Every row gives one point. Each copy is the shape, with its points in the same order, turned, moved and blurred by noise. Say if it was mirrored as well.

Shape, 9 rows:
[[-1.2 -1.5 -4.8]
 [ 6.9  0.6  6.5]
 [-2.3 -3.7 -1.1]
 [-3.8 -0.9 -5.7]
 [ 4.2  2.4  1.0]
 [ 6.0  0.7  2.6]
 [ 8.6 -2.3  0.8]
 [-6.3 -1.3  0.6]
 [-3.5  1.4 -1.1]]
Copy 1, 9 rows:
[[-3.9 -4.8 -2.1]
 [ 6.4  4.6  0.6]
 [-4.9  0.2 -2.7]
 [-6.3 -5.2 -0.8]
 [ 3.3 -1.9  1.8]
 [ 4.3  1.7  0.1]
 [ 5.7  0.4 -3.2]
 [-7.4  0.6  1.2]
 [-4.5 -1.3  2.6]]
Copy 1 is: mirrored
Copy 2, 9 rows:
[[-2.5 -3.1 -3.1]
 [ 6.3 -5.2  7.1]
 [ 1.6 -0.7 -3.7]
 [-4.3 -0.6 -4.8]
 [ 0.7 -4.6  4.7]
 [ 3.2 -5.7  4.8]
 [ 3.6 -9.7  3.1]
 [ 0.6  3.8 -2.8]
 [-2.3  1.4 -0.1]]
Copy 2 is: mirrored

Shape (9 x 4):
[[-3.1 -0.1 -1.6  2.2]
 [-0.4  0.7  0.6  3.2]
 [-3.1 -3.4  6.6  3.1]
 [-4.8 -2.1 -2.6 -7.3]
 [-2.3 -4.1 -1.9 -5.9]
 [12.6 -0.9 -0.9  1.8]
 [ 3.0 -0.5  0.0 -0.5]
 [-2.7 -3.0 -2.8  4.3]
 [-3.6 -2.0 -2.1  2.7]]
Copy 1:
[[  1.2   3.1   0.2   1.4]
 [ -0.3   0.5  -0.6   1.9]
 [  0.9  -4.0   6.0   1.0]
 [  4.5   5.7   0.0  -8.0]
 [  4.9   1.8  -0.4  -6.7]
 [ -1.0  -7.2 -11.5   1.7]
 [ -0.7  -2.0  -3.8  -1.2]
 [  3.8   2.7  -0.8   3.4]
 [  4.6   3.2   0.3   1.6]]
Copy 1 is: mirrored
Copy 2, 9 rows:
[[-4.2 -1.1  1.2  1.4]
 [-2.1  0.2  2.7  3.3]
 [-1.9 -3.0  8.8  1.8]
 [-1.7 -7.2 -2.9 -4.8]
 [ 0.4 -8.4 -1.1 -1.6]
 [10.0  3.1 -1.7  9.0]
 [ 2.8 -0.7  0.5  2.2]
 [-4.4 -3.2  1.4  4.6]
 [-4.4 -2.5  0.7  2.8]]
Copy 2 is: only turned

Shape, 14 rows:
[[  3.4   3.1   1.5  -6.6   5.3   1.5   2.8  -0.6]
 [ -5.2  -7.6  -4.5  -6.6  -2.4  -0.7   5.7  -0.1]
 [ -1.0  -3.9  -4.4  -4.4  -1.3  -0.8   4.1   3.5]
 [ -0.7  -0.9   2.9   1.2   1.7   2.9 -13.3  -0.9]
 [  3.2  -1.4  -4.0   7.7   2.9  -0.5  -5.7  -2.3]
 [ -1.1   0.5   0.9  -2.4   4.2  -2.4  -6.2   1.4]
 [ -1.5  -5.6   2.3  -1.5   0.0   1.4  10.0   6.7]
 [  9.3  -1.5   0.4  -5.2   2.2  -1.3  -6.3   0.7]
 [  0.6   2.4   3.5  -3.9  -0.7   5.4   3.9  -0.2]
 [ -3.0   3.4  -4.3   1.7  -1.1   4.4   0.8   0.4]
 [  3.5   3.7   0.5   3.1   0.9  -2.6  -2.5  -2.8]
 [  2.6   1.0   2.9  -2.3   3.5   2.1   2.4  -3.5]
 [  3.4   2.0   2.3  -7.9   6.7   5.4   0.4  -0.7]
 [  2.0   2.4  -1.2  -3.1   0.6  -0.2   2.3  -2.1]]
Copy 1 (14 x 8):
[[ 5.1 -0.6  2.0 -4.8  3.2  6.1  5.1 -0.9]
 [-3.8 -8.9 -2.4 -2.2  0.6 -4.0  2.6  3.7]
 [ 0.0 -4.0 -2.3 -2.7  1.2 -2.3  0.6  5.1]
 [-5.5  4.5  8.8  1.1 -0.4  6.6 -5.9 -4.0]
 [-0.2  3.2 -2.5  7.2  1.8  4.3 -6.3 -2.2]
 [-1.4  2.0  5.8  0.6  4.5  2.3 -2.3 -1.5]
 [ 5.2 -3.9  1.6  0.4 -2.3 -4.6  5.0  6.3]
 [ 4.7 -0.5  4.0 -5.9  1.8  6.3 -6.3 -1.9]
 [ 1.1  1.0  2.2 -4.5 -3.5  2.9  6.2  1.0]
 [-4.6  4.2 -2.9  0.5  0.0  3.4  2.7  3.7]
 [ 1.4  5.0 -1.0  0.9  2.3  3.1 -1.5 -5.5]
 [ 3.5 -0.1  1.8 -1.4 -0.2  4.7  4.1 -3.8]
 [ 4.0 -1.5  4.9 -4.9  0.8  9.3  4.3  1.3]
 [ 1.2  0.0 -2.0 -3.4  1.8  2.9  1.5 -1.6]]
Copy 1 is: only turned
Copy 2:
[[ 3.9  4.1  6.3  2.2  5.3 -3.2 -2.2  2.5]
 [-4.3 -8.7  4.7 -3.2  2.9 -8.0 -1.6  1.3]
 [-2.9 -4.6  1.2 -0.7  3.1 -5.9 -1.6  4.9]
 [ 4.0 -1.5 -1.4 -2.7  5.5 11.3 -3.7 -2.0]
 [ 7.0 -3.0 -7.8  1.5  2.4  3.5  0.9  0.1]
 [ 1.5  1.0 -1.1 -2.4  8.8  2.1 -3.7 -0.3]
 [-6.8 -1.6  4.9  1.1  3.4 -5.4  6.9  5.9]
 [ 8.2  1.9  0.6 -5.0  4.7  1.9 -4.0  8.0]
 [-1.4  2.2  7.3  2.0 -0.3 -0.4 -1.2  1.7]
 [-1.6 -2.8  0.3  6.2 -0.7  0.5 -3.4 -0.4]
 [ 4.0  4.3 -3.9 -0.6  0.8  0.9 -1.1 -0.7]
 [ 4.6  2.7  5.5  1.0  2.5 -1.3  1.1 -0.5]
 [ 5.9  2.4  9.4  2.6  6.7 -0.5 -3.4  2.8]
 [ 2.2  1.8  2.5  0.5  0.7 -3.0 -4.0  1.3]]
Copy 2 is: mirrored
Copy 3, 14 rows:
[[  1.5  -2.0  -1.7  -9.5  -0.6   3.8  -3.8  -0.4]
 [ -5.7  -6.0  -4.6  -3.6   4.6  -2.4   7.3   1.7]
 [ -1.6  -3.2  -4.1  -3.7   1.7  -1.7   3.6   4.9]
 [ -2.9   1.1   3.8   2.4   4.4  -1.3 -12.7   0.6]
 [  4.2   1.4  -3.2   6.6   1.9   0.6  -6.7  -1.2]
 [ -2.7  -1.3  -3.8  -2.7   1.5  -0.9  -9.7   1.7]
 [ -4.2  -7.4  -1.6  -3.1  -6.5   1.7   5.7   5.4]
 [  6.7  -3.7   1.7  -4.7   4.5  -2.4  -9.5   3.7]
 [ -2.8  -0.2   3.3  -8.0  -2.1   2.9   0.6   0.2]
 [ -2.0   5.5  -2.5  -0.7  -0.5   2.8   0.7   0.1]
 [  4.5   2.4  -1.0  -0.7  -2.2  -1.6  -5.9  -2.7]
 [  1.1  -2.9   0.7  -5.2  -1.2   2.7  -3.0  -3.2]
 [ -0.8  -3.5   0.6  -9.9   2.0   6.3  -5.5  -0.3]
 [  1.8  -0.4  -2.4  -6.2   0.0   0.6  -1.1  -1.3]]
Copy 3 is: mirrored
Copy 4:
[[  1.4   0.4  -2.9  -7.6   4.8  -0.9   1.4  -2.2]
 [-10.2  -9.9  -5.0  -4.2   1.0  -3.4   3.0   1.0]
 [ -3.0  -8.8  -3.9  -3.3   2.1  -3.1   3.5   2.7]
 [ -0.5   1.6   0.5   4.1  -0.8   2.5 -11.3   1.8]
 [  3.1  -2.5  -2.3   9.0   2.8  -2.2  -3.7  -2.8]
 [  0.4  -0.4  -6.3  -0.9   0.8   1.5  -5.6   2.0]
 [ -4.2  -6.2  -1.6  -3.2   1.7   2.8  10.9   3.7]
 [  6.2  -6.1  -0.4  -3.7   3.4   2.6  -6.2  -1.5]
 [ -1.9   1.4   2.7  -6.3   1.1  -1.6   3.9   0.3]
 [ -2.4   0.2  -0.5   1.4   1.3  -7.9   1.8   2.5]
 [  5.0   0.4  -2.7   2.2  -1.2  -2.5  -1.4  -3.6]
 [ -0.4   1.0  -0.3  -3.6   2.5  -0.3   1.8  -4.9]
 [ -0.5   2.4   0.0  -8.1   7.9   0.7  -1.3  -1.1]
 [  0.8  -1.5  -2.7  -3.7   1.4  -4.1   1.2  -2.6]]
Copy 4 is: mirrored

Shape, 15 rows:
[[-5.3  8.3  2.0 -0.9  8.2  1.0  1.6 -0.8 -3.0]
 [-0.6  2.1 -3.3 -6.6  4.7 -3.5  7.5 -8.9  5.7]
 [-4.5 -4.7  0.2  4.8 -3.4  1.4 -1.4 -0.7 -3.6]
 [-3.8  0.3 -3.5 -3.4 -0.9 -1.2 -5.9  4.4  1.4]
 [ 0.6 -3.8  4.7  1.5 -0.8  2.4 -0.3 -2.4 -6.9]
 [-3.4 -3.0  3.1  2.2 -2.7 -0.3  2.3  4.6 -0.1]
 [-1.3 -0.8  1.1  4.3 -1.2  1.7 -5.5 -0.2  3.5]
 [-7.2 -3.0  1.1  5.2 -1.7  4.0 -1.2  3.0 -7.8]
 [ 0.7 -4.8  3.4  0.7 -1.7  3.6  0.5  3.0 -0.9]
 [ 3.5  0.5 -3.3  1.6 -0.4  1.0  6.5 -3.9 -1.3]
 [-5.5  0.0  3.1 -0.6 -4.0  5.7 -1.0 -1.2 -3.6]
 [-1.0  5.0 -2.9 -6.1  8.3  0.1  2.7 -4.2 -3.5]
 [-1.1  3.5 -1.1  0.5 -3.6 -3.5 -4.8  1.6 -0.6]
 [ 3.9  2.7 -8.7 -4.7  8.9  1.3  6.1 -7.8  5.1]
 [-0.3  4.3 -4.0 -1.7 -3.9  2.4 -2.0  2.0  4.1]]
Copy 1 (15 x 9):
[[-5.1  2.4  2.2  5.3  7.1 -4.6  5.7  6.9  3.5]
 [-2.5  4.4  1.1  2.4  4.4  0.8 11.7 -8.3  5.3]
 [-4.9 -3.6  0.5  1.5 -4.2 -0.2 -4.1  1.2 -1.6]
 [-2.8  0.4 -2.7 -7.6  1.8 -3.3 -0.4  2.9  2.5]
 [ 1.2 -4.8  4.2  4.4 -0.1 -0.7 -2.4  1.2 -3.3]
 [-0.8 -2.0  1.8 -0.9 -6.6  0.0  1.6  4.7  1.8]
 [-3.8  0.2  3.6 -3.0 -0.4  1.1 -5.6  1.5  4.6]
 [-5.6 -4.3  0.0  2.3 -3.4 -1.2 -3.4  7.5 -4.2]
 [ 1.6 -2.2  3.5 -1.2 -2.7  2.8 -0.8  3.6 -0.6]
 [ 1.5  3.4 -1.8  6.5 -0.2  3.1  2.4 -2.5  1.4]
 [-3.9  1.3  4.9  0.1 -1.1 -1.9 -1.5  3.0 -5.5]
 [-1.4  2.2 -1.3  4.1 10.4 -2.3  7.6  0.0  1.1]
 [-0.8  1.7 -1.3 -2.3 -0.2 -6.2 -3.3  1.2  4.2]
 [-1.3  6.1 -3.1  3.9 10.0  6.5  8.7 -6.6  5.6]
 [-1.2  7.5 -1.3 -4.8  0.2 -0.5 -0.8  1.1  2.8]]
Copy 1 is: only turned
Copy 2:
[[ 10.0   5.6  -1.6   4.4  -2.6  -4.2  -0.6   6.7  -3.8]
 [  6.0   6.9  -3.4   1.3   7.7   0.0   8.5  -0.5   4.8]
 [ -0.1  -5.8  -2.2  -1.1  -7.5  -3.0  -1.5  -0.5   2.2]
 [ -4.7   1.8  -1.1   1.2   0.2  -3.6  -6.1   1.9  -2.2]
 [  6.5  -3.3   0.6  -3.3  -7.4  -0.8   0.8  -3.7  -1.6]
 [ -1.6  -1.6   3.0  -2.1  -5.4  -4.0   2.5   3.5  -0.4]
 [  0.5  -4.4   4.5   2.1  -1.3  -2.5  -5.1  -1.6   2.3]
 [  2.6  -4.3  -1.0  -1.2 -12.3  -3.2  -2.3   3.4  -0.6]
 [  0.4  -2.6   5.2  -4.2  -3.9  -0.7   0.5   1.8  -1.4]
 [  3.8  -1.8  -0.1   3.3  -1.9   3.6   7.3  -0.8   0.2]
 [  2.6   2.2   0.3  -1.6  -8.5   0.9  -2.8   1.1   1.9]
 [  9.4   5.7  -5.4   3.1   2.8   1.2   2.0   2.7  -2.1]
 [ -2.8   1.3   0.2   5.3  -2.7  -3.9  -2.6  -1.8  -2.8]
 [  8.6   1.6  -3.9   5.6  10.5   5.6   6.1   0.3   1.6]
 [ -3.2   2.3   1.9   4.8  -0.5   2.1  -1.4   0.7   0.9]]
Copy 2 is: mirrored
